Rows are points. To make a cloud, some directions were put in groups of two or more. Within a group, all points are equally far from the middle, so they leave a hole (a ring in 2 directions, a hollow ball in 3). The other directions are filled evenly. Then the cloud was stretched, turned, moved and blurred a little. How many holes are there, and how many directions does each take, smallest first?

Cloud, 13 rows:
-74; 0
17; 62
-74; 10
48; 30
14; -25
-69; -12
-24; -34
-48; -29
-62; 38
15; -26
-52; -26
19; 59
-50; 49
Holes: 1 (2)

Cloud:
26; -31; 26
25; 30; -46
21; -77; -43
59; -37; -2
-33; 19; -12
11; -22; -29
54; -14; -43
57; 54; 76
6; -90; 35
49; 28; 93
14; 29; -36
-21; -77; 20
-58; 28; -26
48; -63; 35
1; -47; 33
-47; 40; -4
-39; -4; 47
-26; 24; -20
55; 22; -30
31; -82; 8
44; -70; 35
Holes: 0

Cloud (31 x 4):
16; 53; 51; -52
118; -29; -23; -16
48; 24; 26; -24
24; -68; 3; -8
-53; -7; 56; 14
53; 16; 45; 36
78; -68; -6; -4
52; 10; 47; -89
51; 39; -39; -11
14; -49; -68; 10
42; 16; -62; 20
19; -44; -54; -35
32; 9; -60; 14
42; -3; -72; 39
46; 32; 5; -69
14; -45; 30; 68
61; -66; -78; -31
17; -29; -17; -36
-54; 49; 8; -8
-16; -8; 64; 33
15; 13; 46; -67
54; 43; 62; -21
23; -48; 5; -66
-28; -41; -13; -40
34; -38; 41; -55
61; -35; 42; -27
-15; -71; -54; -13
58; 14; 56; -28
2; -1; -52; 50
19; 30; -48; 11
-30; -48; -31; 26
Holes: 0

Cloud, 48 rows:
-14; 31; 0; -16; -54; -83
59; -47; 29; -35; 8; 22
8; -7; -7; 7; 7; 74
36; -34; -51; -12; 46; -63
83; 46; -11; -33; -12; -21
-22; 23; 42; -10; 94; 14
-56; -29; 8; -88; 92; -18
-38; 40; -56; 52; 1; -29
67; -41; 8; -8; -34; 13
6; 61; -10; 65; -35; 3
-67; -41; -53; -24; -20; 9
-86; -50; 4; 29; 18; -5
22; 68; -12; 23; -64; 7
-63; -7; 48; -75; 9; -12
44; 46; -37; -61; 1; -26
2; 43; 15; -11; -65; -70
23; -21; 68; 35; -9; -50
-65; -14; -19; -37; -50; 17
27; -37; 73; 18; 27; -45
-18; -27; 25; 50; 13; -62
47; -7; 76; 11; 1; -62
-19; 20; -17; -30; 115; -5
1; 30; -36; -85; 44; -8
-96; -1; -51; -21; -6; 15
-19; 65; 17; 34; -40; 23
31; 39; -51; 42; 32; 4
-31; 13; -7; -14; -13; -99
28; -49; 14; -74; 39; -91
-92; 30; -59; 0; 6; 4
28; -49; -23; -51; -36; -9
-19; -8; 28; -21; 107; 31
7; 31; -10; 4; -20; 69
0; 27; -10; -98; 52; -8
10; 64; -27; -14; -57; 10
-26; -43; -54; 37; -20; -43
-14; 4; 0; -4; -51; 62
33; 25; 19; -30; 50; 49
-61; -53; 34; -62; 7; -52
38; 7; 70; 15; -24; -62
13; 52; 57; 21; 20; -34
17; 36; -15; 79; -34; -17
-5; -3; 52; -26; 86; 35
37; -22; 76; -25; -23; -67
-42; 21; -28; 9; -17; -87
-81; -53; -25; -6; -20; -27
55; 50; 48; -31; 47; -15
-65; 35; 28; -67; 12; -26
-32; 12; -14; -90; 89; -18
Holes: 3 (2, 2, 2)
